Each row of a before or after table is a point. One or more steps were done to the points. Then noise was added and the rows were shuffled. The steps act on columns, c1 being the first. What was done? A step turns or swaps two columns, mirrors them in a line or flattens them onto one, adds a multiple of one to another, or multiplies or shifts one. Angles are multiples of 10 degrees, from the lower column toward the higher: turns from -170 to 170, lines from 10 to 170 but not 90. Use the fewest steps. Two steps may share a column if one is a turn and the other turns, adds or multiplies; they go together, in the order done. Otherwise the lowest column goes first.
(in the rows, 128 means zero)

Before:
[[126 165]
 [ 96 126]
 [133 102]
 [123  97]
 [111 140]
 [131 103]
 [  7  98]
 [108  98]]
After (8 x 2):
[[151 109]
 [118 125]
 [144 155]
 [128 107]
 [131 137]
 [142 105]
 [153 111]
 [ 28 107]]
Steps: shift c1 by 20; multiply c2 by 0.7

Before (13 x 6):
[[128 113 127 124 148 100]
 [107 111  37  73 149  59]
 [ 97 136 116  97 119 104]
 [118 111 143 108 156 166]
 [120 140 115 137 147 157]
 [147 104   9  96 123  77]
 [110 137 128 133 111  75]
 [ 77 122 136 157 157 155]
 [118 147 159 154 136 159]
 [101 139 113 141 135 131]
 [ 84 105 119 107  94 124]
 [ 89 134 171 143 138 149]
 [108 185 127 108 121  91]]
After:
[[111 156 120 130 110 170]
 [129 149 129 112 112 105]
 [ 96 136 123 166 147 142]
 [ 82 138  96 154 135 138]
 [110 157  79 167 123 137]
 [136 119  96  90 135 124]
 [214 149  91  45 112  97]
 [126 111 110 104 136  81]
 [140 148 118 150 141 148]
 [247 122 127  74 105 100]
 [138 135  98 141 138 123]
 [129  96  84 107 106 136]
 [125 121 109  92 186 106]]
Steps: turn c1 and c3 by 80 degrees; swap c2 and c5; turn c4 and c6 by -30 degrees

Before, 11 rows:
[[ 61 116 162 122 161 148 157  63 109 143 110]
 [138 147 114 135 123 104 192 174 110 105 147]
 [190 122 138 134 117 127  89 166 111 214 177]
 [136  82 183 101  91 179 145 155 123  60 163]
 [137 157 112 126 132  60  92  93  78 139 161]
 [121 137 165 101 119 107 112 184 125 121 187]
 [102 198 111 160 110 164  99 157  97  63  62]
 [144 128 133 167 175 148 163 192 142  68  97]
 [ 99 115 123  82  85 120 120 116 141  79 115]
 [127 163  50 161  97 107 107 147 133  88 175]
 [169 176 114 200  83 104 103  93 168 168 153]]
After:
[[ 87  77 120 133 160 134 129  12 102 166 144]
 [104 154 151 151  97 110  72 175 143  46  79]
 [117 133 141  98 120 107  82 186 136 163  69]
 [139 140 189 179 175 153 133 202 131 122 159]
 [129 190  84 189  82 126  73 157 175 118 104]
 [116 153 116 127 131  48  61 120 121 114  96]
 [115 103 175  69  85 127  94  85 143 114 141]
 [123 151 149 128 125  99 160 196 122 111 105]
 [166 100 207  89  91 169 111 129  93 173  90]
 [181 158  45 129 116 122  57 201 118 152  76]
 [ 64 165 188 154 110 142  67 194  80 101 193]]
Steps: turn c1 and c2 by 40 degrees; add 1 times c2 to c8; turn c3 and c10 by 80 degrees; add 0.3 times c5 to c4; turn c6 and c9 by -30 degrees; shift c7 by -30; multiply c11 by -1
